Each row of a before or after table is a point. One or more steps were done to the points. Then noise was added and the rows were shuffled. The steps act on columns, c1 being the first. What was done? A step turns or swaps two columns, mirrors them in a line or flattens them onto one, adds a multiple of one to another, or multiplies or shifts one. Angles are multiples of 10 degrees, from the lower column toward the higher: turns from -170 to 170, lines from 10 to 170 but not 90. Use the fewest steps. Two steps may share a column if one is a turn and the other turns, adds or multiplies; they go together, in the order done. Otherwise the lowest column goes first.
(in the rows, 128 means zero)

Before (12 x 3):
[[ 82  88 136]
 [ 85  93 135]
 [121 148  94]
 [138 141 126]
 [111 136 114]
 [137 153 112]
 [ 93 116 104]
 [ 94 118 129]
 [121 127  90]
 [129 141 116]
 [ 82  98 144]
 [142 128 106]]
After:
[[151 153 134]
 [146 101 156]
 [141 129 108]
 [136 206 111]
 [156 185 117]
 [134 170 124]
 [164  91 145]
 [143  39 174]
 [127 167 119]
 [144  22 167]
 [166 127 119]
 [143   8 167]]
Steps: mirror c1 and c3 in the line at 120 degrees; multiply c2 by 3

Before, 8 rows:
[[175 114 139 113 146 179  85  94]
 [125 181 114  85 157 102 170 160]
 [140 202 116  92  67 179 156  41]
 [152 195  62 124 163 125 165 131]
 [162 137 179 135  59 167  96 117]
 [123 109  93 127 153 130 183 109]
 [ 86 209 140 102  63 177 110 141]
 [ 82 101 174 154 107  95  95 101]]
After, 8 rows:
[[ 72 106 147 128 138 217 171 113]
 [116 116 157 142  94 137  75 144]
 [163 162  65  47 141 150 146 151]
 [155 127 159  58 112  84  88 113]
 [136 130 106 169 174  89 160 179]
 [100 140  57 127 182 189 161 111]
 [115 169 160  74  62 136  89 108]
 [ 52 146  65  49 117 234 101 178]]
Steps: turn c1 and c8 by -130 degrees; add -0.7 times c1 to c6; turn c2 and c4 by -50 degrees; swap c3 and c5; multiply c7 by -1

Before:
[[ 94 133 147 148 136 122  68 149 140  87 132  49 106  93]
 [169 121 149 119 158  91 150 177 109 160  56 117 103 136]
 [100  76 166 143  61 130 100  87 169 179  98 170 143 108]
 [179 118  90 116  76 148 111 104 113  78 142 128 159 153]
 [199 167 189 208 142 140 113  98 121 138 120 150  77 164]
 [103 137  74 167 138 186 105 158 179 183 112 161 153  96]
 [158 173 190 176 114 169  97 142 115 125 102 165 169 114]
 [164 152 140 149  78 129 126 166 136 120 116  52 197 175]
 [133 161 162 138 108 198 146  91 101  77  50 102 196 152]
 [145 170 116 107  79 172 137 124 102 127  43 104 113 108]
 [210 150  97 169 126  88 130 136 211 144 156  48 176 107]
 [165 183 195 131 127 202 101 165 146 109 114  60 146 137]
 [185  86 116 191 167 144  74 185 105  61  52  88 109 171]]
After (13 x 14):
[[111 154 121 147 133  98 118 170 138 120 119 219 199 136]
 [135 119 116 114 124  70 172  99 112  83 142 143 160 120]
 [ 22 154 140 167 131  94 151 140 210 145 158 174 177 156]
 [200 171 147 102 129  73 138 123 107 128  39 134 105 140]
 [107 170  83 206 130  58  82  94 125 140 122 134  77 117]
 [ 45 122 147 116 124 137  92 167 113 160  57 142 107 135]
 [123  93  50 187 130  63 170 187 108  60  51 187 110 125]
 [241 133 110 171 124  93 198 149 182 188 112  78 151 128]
 [186 174  59 174 130  60  90 139 117 127 105  88 159 122]
 [239 185  63 132 126  26  74 168 149 110 113 177 138 145]
 [139 132  31 157 122 158 152 149 141  84 135 166 105 161]
 [249 157 143 137 128  57  86  98  92  83  53 167 198 124]
 [145  76  74 149 125 150 105  87 181 188  99  88 149 119]]
Steps: multiply c6 by 2; turn c1 and c6 by -120 degrees; multiply c7 by 1.6; turn c3 and c7 by -110 degrees; multiply c5 by 0; turn c12 and c14 by -140 degrees; multiply c14 by 0.4

Before (12 x 24):
[[158 132 143 142 137 122  99 148 167 167 119 169 130 193 162 134  72 141
  113 134 168 123  21  96]
 [ 41 167 169 184 164  86 152 126 181 193  92 129  71 154 152 121 129 197
  147 125 201 119 104 132]
 [ 75 134 150 116 176 117  93 146 156 167 141 153 162 108 182  50 147 204
   73 192 119 157 136 190]
 [154 201 156 110 132 112 108 120  79 167 122  64  70  86 122  81 148 223
   62 163 105  85  24 132]
 [ 34 171 152 150 123  91 140  85 175  94 119 110 152 144  89 107  66 115
   89 165 138 156  76 168]
 [125 187 114  98 118 156 108  96 121 100  89 128  73 155 115 160 153 112
  191 135 205 117 143 120]
 [ 37 127  89  97 216 157  85 131 132 186 136 152 132 106  98 165  69 144
  151 195 174 210 109 159]
 [162 192 160 118 125 172 172 141  57 199 146 117 141  65 154  79  96 119
  166  97  81 111 102 159]
 [ 84 172 123 138 235 157 140 207 168 158  53 170 167  78 132 167 187 160
  120 116 172 127  27  82]
 [ 35 119 161 160 151 152 154 151 127 104 100 132 196 163 165 154 174 155
  110 158 142 196 121  68]
 [162 229 118 132 140 133 136 158 122 121  65  92 172 138 110 138 122 175
  186  83 169 180 148 184]
 [121 198 115 224 126 160 149 100 116 101  98 128 176 171 190  82 133 157
  156 125 114 171 121 110]]
After, 12 rows:
[[ 90 170 117 138 174  29 138 209  87  50 161  85 167  79 138 144  21 165
  120 126 177 127 188  85]
 [197 187 122 119 170 138 172 143 163 147 195 132 140  62 100 115 102 121
  170  85  81 108  91 161]
 [137 198 121 218 159 134 149 104 121 101 104 106 175 169  77 110 119 162
  159 141 118 171 129 107]
 [131 183 131  96 153 144 109  92 129  92 105 130  75 152 142 138 143 114
  186 145 201 120 153 122]
 [126 111 173 160 158 116 149 150  32 103 104 115 199 164  90 143 120 152
  108 112 142 191 172  70]
 [136 233  85 129 137 117 135 159 158  60 122 170 173 138 131 130 151 182
  184 123 172 185 119 184]
 [185 199 174 113 117 121 109 118 160 121 166 192  67  85 110 104  25 222
   57 120 101  85 150 132]
 [ 82 163 144 187  89  87 156 123  44  92 187 119  74 151 103 129  99 195
  146  88 197 122 132 134]
 [ 92 129 138 141 117 121  96 148 155 124 172  81 129 193 111 136  17 142
  117 117 170 127  65  92]
 [ 98 135 191 112 123  87  93 148  77 145 166  81 163 107  86  98 136 203
   75 140 120 156 145 195]
 [ 81 173 175 148  90 126 140  83  35 114  91 165 153 145 153 121  83 115
   86 129 141 148  66 171]
 [123 126 161  96 169  51  88 130  40 136 185 114 131 103 166 141 106 146
  149 191 173 210  68 159]]
Steps: turn c1 and c9 by 90 degrees; turn c3 and c20 by -60 degrees; turn c5 and c6 by -80 degrees; swap c10 and c11; turn c12 and c15 by 160 degrees; multiply c16 by 0.4; swap c17 and c23
